Every row gives one point. Each copy is the shape, with its points in the same order, turned, moved and blurred by noise. Some copies are also mirrored. Which?
In the rows, zero is written as 128.

Shape:
[[162 107 134]
 [166 113 110]
 [ 97 118  83]
 [127 107  99]
 [106 150 169]
 [116  86 102]]
Copy 1, 6 rows:
[[114 145  97]
 [127 167 103]
 [177 139 157]
 [159 145 125]
 [ 97  91 155]
 [173 132 115]]
Copy 1 is: mirrored
Copy 2, 6 rows:
[[126  93 121]
 [132 104  97]
 [104 171 104]
 [108 137 104]
 [144 140 180]
 [ 85 135 109]]
Copy 2 is: only turned
Copy 3, 6 rows:
[[ 90 129 131]
 [ 99 115 107]
 [163  83 130]
 [130  95 129]
 [150 170 162]
 [124  81 148]]
Copy 3 is: mirrored
Copy 4, 6 rows:
[[150 136  87]
 [128 157  89]
 [ 80 111 129]
 [100 123 107]
 [165 101 152]
 [ 85 101 103]]
Copy 4 is: only turned

Shape (6 x 3):
[[ 62 129  98]
 [135 162  99]
 [125 135 134]
 [112 122 196]
 [138 136 111]
 [137 121 145]]
Copy 1, 6 rows:
[[131  82  78]
 [177 122 129]
 [131 114 142]
 [ 81  97 179]
 [148 138 130]
 [117 134 151]]
Copy 1 is: mirrored
Copy 2 (6 x 3):
[[100  71  81]
 [137 144  80]
 [131 127 119]
 [151  98 176]
 [120 142 100]
 [125 134 138]]
Copy 2 is: mirrored
Copy 3 (6 x 3):
[[124  65 110]
 [113 128  79]
 [124 130 135]
 [114 140 186]
 [134 138 106]
 [131 142 142]]
Copy 3 is: only turned

Shape (7 x 4):
[[143 126 136 174]
 [172 136 141 137]
 [103 120 143 164]
 [121 117 167 158]
 [146 138 135  59]
 [119 108 132 157]
 [ 97 141 145 170]]
Copy 1:
[[159  89 102 123]
 [159 107 144 109]
 [143 118  76 139]
 [159 124  84 117]
 [119 163 176 111]
 [132 108  89 122]
 [153 115  78 156]]
Copy 1 is: mirrored
Copy 2:
[[ 76 113 128 135]
 [109  86 152 138]
 [ 78 147 130 109]
 [ 75 129 152 105]
 [180 103 150  96]
 [ 83 126 119 108]
 [ 82 161 135 127]]
Copy 2 is: only turned
Copy 3:
[[ 92  99 132 156]
 [ 95 105  90 137]
 [118 124 155 158]
 [118 122 129 175]
 [149 143  68  93]
 [122 103 145 146]
 [102 136 161 156]]
Copy 3 is: only turned
Copy 4:
[[107 141 144  90]
 [111 164 153 128]
 [130 103 142  90]
 [128 114 169  98]
 [160 149 142 191]
 [136 128 138  91]
 [114  91 140  96]]
Copy 4 is: mirrored

Shape:
[[106 128 156 125]
 [ 82 137 125 150]
 [ 89 117 123 125]
 [114 163 138  80]
 [135 133 124 139]
 [133 143 148 124]
 [149 116 120 102]
 [117 183 203 131]
 [168 171 129 124]
 [ 95  83 161 116]]
Copy 1, 10 rows:
[[122 147 125  86]
 [157 138 152 100]
 [143 118 130  98]
 [ 76 129 145 116]
 [135 155 118 128]
 [109 162 122 111]
 [108 134  92 134]
 [ 85 201 159  73]
 [ 97 181 126 155]
 [132 122  95  62]]
Copy 1 is: only turned
Copy 2:
[[132 161 102 135]
 [ 83 147  91 125]
 [109 139  88 146]
 [150 124  83 100]
 [112 141 133 118]
 [133 147 123 108]
 [147 112 139 134]
 [156 204 100  76]
 [140 132 145  78]
 [137 161 102 174]]
Copy 2 is: mirrored
Copy 3, 10 rows:
[[142 142 139 137]
 [153 162 115 101]
 [166 136 120 112]
 [146 127  96 173]
 [116 126 113 114]
 [120 132 123 138]
 [127  90 113 126]
 [105 180 148 181]
 [ 76 126  94 147]
 [176 117 164 121]]
Copy 3 is: only turned
Copy 4 (10 x 4):
[[144 112  96 142]
 [155 150 124 151]
 [131 127 121 160]
 [137  79 138 117]
 [118 141 109 116]
 [135 116 103 109]
 [ 92 110 114 123]
 [196  96  82  92]
 [118 118 121  70]
 [130 108  78 178]]
Copy 4 is: only turned

Shape, 12 rows:
[[154 128 151 154 132 157]
 [111 180  91 111 114 163]
 [160 130 117 115 144 104]
 [125 159 148 165 138 148]
 [122 167 175 154 118 183]
 [124 157 158 164 161 143]
 [141 136  84 144 152  97]
 [ 99 133 130 122 139 169]
 [119 147 186 153 159 157]
 [143 121 115 152 130  94]
 [ 91 146  94  98 104 165]
 [149 121 142 131 125  85]]
Copy 1 (12 x 6):
[[109  92 131 135 117 120]
 [200 121 121 102 129 144]
 [115 146  84 134 122 151]
 [127  90 137 111 146 140]
 [148  60 154 126 142 102]
 [118  80 130 128 159 147]
 [118 154 103  97 124 167]
 [161 114 162 140 128 138]
 [112  72 151 157 159 132]
 [ 96 156 106 103 131 131]
 [199 150 143 123 121 128]
 [101 151  87 124 142 118]]
Copy 1 is: mirrored
Copy 2 (12 x 6):
[[120 135 104  85 152 125]
 [120 100 182 136 157 129]
 [142 152 141  92 106 164]
 [102 107 118  83 134 111]
 [123  91 105  92 170  89]
 [108  96 111  70 128 123]
 [ 94 153 159 100  99 163]
 [119  96 118 128 154 148]
 [120  84  88  77 137 120]
 [111 159 128 100  94 141]
 [123 112 159 167 156 138]
 [147 156 120  99  87 136]]
Copy 2 is: only turned
Copy 3 (12 x 6):
[[120 120 106 167 119 100]
 [108 126 105  72 135 109]
 [162 136 129 137 135 141]
 [130  99 110 133 100  87]
 [ 88  97  82 140  92  90]
 [147 102 106 144  83  88]
 [183 130 158 115 141 108]
 [110 151 118 112  95  94]
 [126 113  99 158  61  94]
 [156 118 160 145 131 118]
 [ 83 157 126  74 128 112]
 [152 114 156 156 117 150]]
Copy 3 is: only turned
Copy 4, 12 rows:
[[120 158 168 137 118 102]
 [195 141 140 129 154  67]
 [170 150 146 121 116 151]
 [139 127 186 155 147 116]
 [128 127 186 169 125  76]
 [140 112 193 151 129 123]
 [171 147 150  97 165 159]
 [146 108 157 109 124  82]
 [119 105 196 157 103 108]
 [143 147 141 117 151 157]
 [177 123 125 104 151  63]
 [148 143 121 141 128 165]]
Copy 4 is: only turned
